Rows are points. The points of each table are mixes of a few directions, plus a little noise. Count the directions of each table, and those that both share. Where both have some left over, give the other angles between the two spaces (their principal angles), to ten degrees, smallest first.

First (6 x 2)
[[ 26 -38]
 [  3  -4]
 [-41  60]
 [ 14 -20]
 [ 16 -24]
 [-18  26]]
Second (7 x 2)
[[-29  42]
 [-36  52]
 [ 31 -45]
 [  3  -4]
 [ -4   5]
 [ 21 -30]
 [ 14 -20]]
Directions: first 1, second 1, shared 1

First (7 x 4)
[[-13 -21  37 -17]
 [  7  11 -19   9]
 [ -4  -7  12  -6]
 [-11 -16  29 -14]
 [ 12  18 -32  15]
 [ 18  27 -48  23]
 [ -8 -12  22 -10]]
Second (7 x 4)
[[ 17  15   3 -17]
 [ 17   4  10  -3]
 [  9   8  -3 -10]
 [-25   9 -11 -15]
 [-15 -51 -17  60]
 [ -9  -3 -11   1]
 [  6  18  29 -17]]
Directions: first 1, second 3, shared 0; angles 40

First (8 x 8)
[[  3  -2  -2   2  -1   3   5  -3]
 [-16  10  12 -11   5 -21 -34  19]
 [ 12  -8  -9   9  -4  16  25 -14]
 [ 18 -12 -13  13  -6  24  38 -22]
 [ 20 -13 -14  14  -6  26  42 -24]
 [-29  18  21 -20   9 -38 -60  34]
 [ 13  -8  -9   9  -4  17  27 -15]
 [-21  13  15 -15   7 -27 -44  25]]
Second (7 x 8)
[[-15  10  11 -10   5 -20 -31  18]
 [ 24 -15 -17  17  -7  31  50 -28]
 [ 22 -14 -16  16  -7  29  47 -26]
 [-22  14  16 -16   7 -29 -46  26]
 [  3  -2  -2   2  -1   3   5  -3]
 [-20  12  14 -14   6 -26 -41  23]
 [  8  -5  -6   6  -2  11  17 -10]]
Directions: first 1, second 1, shared 1

First (10 x 11)
[[ -8   7   5 -20   4  -6  -4   6   1  12  21]
 [ 25  -5 -23  25  -8  -2   7  -5  -6 -10 -28]
 [-28  -2   9  -5  29 -26 -22 -11  60  42  13]
 [-43   5  12   4 -17   1 -25 -39  21  15 -34]
 [-22   8  11 -18  -2  -3 -10  -5   5  13  10]
 [  2   4  -1  -3 -10   5   2   0 -15  -7  -3]
 [ 38 -14  -6  16  13  12  25  27 -20 -30  11]
 [  9  -1   9  -1 -17  27  15  10 -43 -36  -1]
 [ 39   2 -32  11 -13  -4  14   8 -26 -12 -13]
 [-11  -4  15  -9  22  -6  -4   7  23  12  23]]
Second (11 x 11)
[[ -4   1  -3   3   0  -5  -5  -7   9   7  -7]
 [ 14  -2  12 -12   1  20  19  27 -36 -27  27]
 [ 13  -2  11 -11   1  18  17  24 -32 -25  24]
 [ -6   1  -5   5  -1  -8  -7 -11  14  11 -11]
 [  4  -1   4  -4   1   6   6   9 -11  -9   9]
 [ 20  -3  17 -18   2  28  27  39 -51 -39  39]
 [-13   2 -10  11  -1 -17 -17 -24  31  24 -24]
 [-10   1  -8   9  -1 -14 -13 -19  25  20 -19]
 [  9  -1   8  -8   1  13  12  18 -23 -18  18]
 [ -7   1  -6   6  -1 -10  -9 -13  17  13 -13]
 [-22   3 -19  20  -2 -31 -30 -43  56  43 -43]]
Directions: first 4, second 1, shared 1

First (9 x 14)
[[ 12  21  -5 -11 -12  -1  15  -5   2  11  17 -12  -1 -17]
 [ -1  11 -15  -1   9  -9   8  -7   5  13  -6  -4   4   0]
 [ 20  16  18  -3  -2  20   3 -13 -13  -2 -15  -8  -3  -6]
 [ -1 -24   1  -4  11  -4 -10   8   9 -13  -2   7  -7  13]
 [-25  -4 -44  16 -14 -19  -2  -3  17  21  -1  17  18  12]
 [ -7 -15  23  -5   7  -4   9   8 -11 -17  14  11 -36   2]
 [ -9   2  -7  12  10   0 -13   3  -1   6 -15  -6  28   3]
 [ -1   5  23   7  16  11  -7   3 -17  -8 -14  -9   8  -3]
 [ 11 -11   5 -11 -24   6  -3   6   7 -11  21   4 -11  -4]]
Second (10 x 14)
[[  1  -3   1   1  -3 -13 -13 -17  -9  -5   5  -9  -2  -5]
 [-20 -39  -7   8  14  60  33 -19  44  -6  -7   8  16 -10]
 [ -1   9  -1  -9  -7 -21 -15  -9 -18 -13   3 -13  -4   3]
 [  5  22  15   2  -5 -16  -7  13   8  -4  -3   3  -4   5]
 [  7  -6  -3   5   2  -4  -4  -4  -9  11   5   2   0  -5]
 [  7   1   5   8  -3 -17 -14  -5  -6  11   4  -6  -8  -1]
 [ -3   0   9   4  -2  -1  -4 -16  16 -17   0  -2   4  -6]
 [  9   8  -3  -4   3   1   9  16  -7  -1   1  17   8  -2]
 [ -4  14   5  -4  -6 -14  -9  11  -4   4  -4 -11 -12  13]
 [ -1  -6 -21 -10   8  25  24  30 -15  21  -4  12   3   8]]
Directions: first 6, second 5, shared 0; angles 70, 70, 80, 90, 90

First (8 x 18)
[[-18  12  14   9 -22   1   1   7  13  30  17 -54  18  -6  -6 -22  10 -16]
 [-30  26  17  13 -17   8 -35   8   2  13  11  -9   7   2   3 -24  16  -9]
 [ 10  23 -16  -8  10 -29  -6  16 -11 -13 -60  35  -8  27   9  37 -27  34]
 [ 15 -11 -20  -6  30  -3  30 -16  -8 -13  -4  22  -3  -1   3  16   3  -6]
 [ 19 -40  -3  -9   9  15  17   0   3  -8  14  10 -15 -14 -16  -3 -26   6]
 [ 15 -23 -19  -8  34   7  30 -11  -6 -12   3  28  -9  -6  -7   8 -12  -4]
 [ 25 -21   0  -7  -7  -1   7 -18  -1 -19   8   1  -5  -7   8  15  15   3]
 [-35  34  26  16 -36   3 -42  13   7  22  10 -33  14   3   5 -27  20  -8]]
Second (9 x 18)
[[-25  16  18  13 -39  27  -3  21   4  37   2 -34   7 -19 -16 -16  -7  21]
 [ 24 -29 -14 -28   4 -15  12 -12  -3 -30   0  -2  -8   9  -4  24  -6  -3]
 [ -7   9   4   3   6  -1   5   9   2  17 -13   0  -1  10 -10  -1  -8   8]
 [ 12 -25  -5 -32 -17  -4  21   5   0  -5 -10 -27  -7   9 -26  24 -21  18]
 [ 22 -31 -12 -28  -7  -9  10 -11  -3 -29   5 -10  -6   2  -4  22  -5  -1]
 [-14  33   4  45  24   5 -33 -11  -1  -1  19  41  11 -16  43 -35  35 -31]
 [ 14 -31  -5 -31 -31   3  14   1  -1 -13   3 -34  -4  -5 -19  22 -15  15]
 [-22  40   9  38  33   0 -14   5   3  26  -9  35   5   7  16 -27  13 -11]
 [ -5  18   0  21  27  -6 -12  -6   0  -1   1  30   3   3  20 -14  15 -17]]
Directions: first 5, second 3, shared 0; angles 30, 30, 30

First (10 x 24)
[[-59  16 -10  20 -17  -7   6  58 -19 -41  -5  22   7  11  -9 -15  38 -18
    4  26  35  27 -22   7]
 [ -3 -17  10  16   7  -2 -12 -18  17  22   2   8   3  -4   5  34 -35  -3
   13 -24  -2  -9  -1 -24]
 [ 14 -15 -23   7   0  -4 -35   4  14  -8 -23  -9  -8  23 -33  -8 -27  40
   10 -16 -60  -2 -24  -3]
 [ 14  36 -40 -22  20   0  12  -3  18  10  22 -35   7 -33  18  -3  10  19
  -25  12   1  -8   7  21]
 [-19  -4  25   0  -2  18  34   6 -12 -17   3  15   5  25  -3   5  22 -31
    6   9  28   7 -32 -17]
 [ 12   2  23  -9  18   8  26 -38  11  37  27  -4   8 -29  36  36 -12 -26
   -6 -10  37 -17  22 -15]
 [ 28 -26  42   0 -17  -8 -15 -27 -21  17 -12  18 -14  -2   5  -8  -9 -11
    8 -11  -5  -5  50   3]
 [-19   6 -33   7   7   5  -5  26  16 -23  -8 -10   6  21 -25  -1  -3  21
    4   2 -24   6 -53  -7]
 [  5  14 -16  -2  -1 -15 -15   3   1  11   5  -7  -1 -30  14  -7   0  10
  -10   5   1   0  36  21]
 [ 30 -11  23 -17 -15   3   3 -11 -24  -8 -14   3 -13  17  -9 -31  17  -1
   -3   7 -15   0  18  14]]
Second (8 x 24)
[[-18   5  -1 -10  -5   8  27  14 -15 -32   5   4   3  27 -10 -18  38 -12
   -7  22  10  13 -33  -4]
 [-53  -7  -3  10  -4 -10  12  27  -7 -28   4  26   7  25  -2  13  17 -14
    1  12  21  17 -31 -20]
 [ 57 -15  23  14  -1  28 -17 -43  13  26  -8 -20  -7   2 -25  -8 -30   4
   24 -31 -39 -17  -8 -12]
 [-33  -8  -4  -8   3   1  17  34  -4 -30 -19  18   3  39 -10  12   3   4
    0  10   4   7 -41  -6]
 [ 42  12  -6  28   2  13 -32 -33  24  38  13 -32   1 -42  -8  -8 -26   6
   17 -27 -23 -13  18   0]
 [ 37 -18  25  -8   0   9  -4 -28  -2  17 -12  -2  -9   7  -4  -1 -18   3
    6 -15 -19 -13  14  -1]
 [-19   8  -5  -9  -2 -30  -1   3 -11   7  16  12   0 -29  35   6  13  -7
  -20  14  29   5  51  13]
 [-13  24 -29 -15   7 -19  -1  26   2   2   2  -5   3 -29  25   4   3  15
  -21  15  17   1  31  30]]
Directions: first 5, second 5, shared 3; angles 30, 80
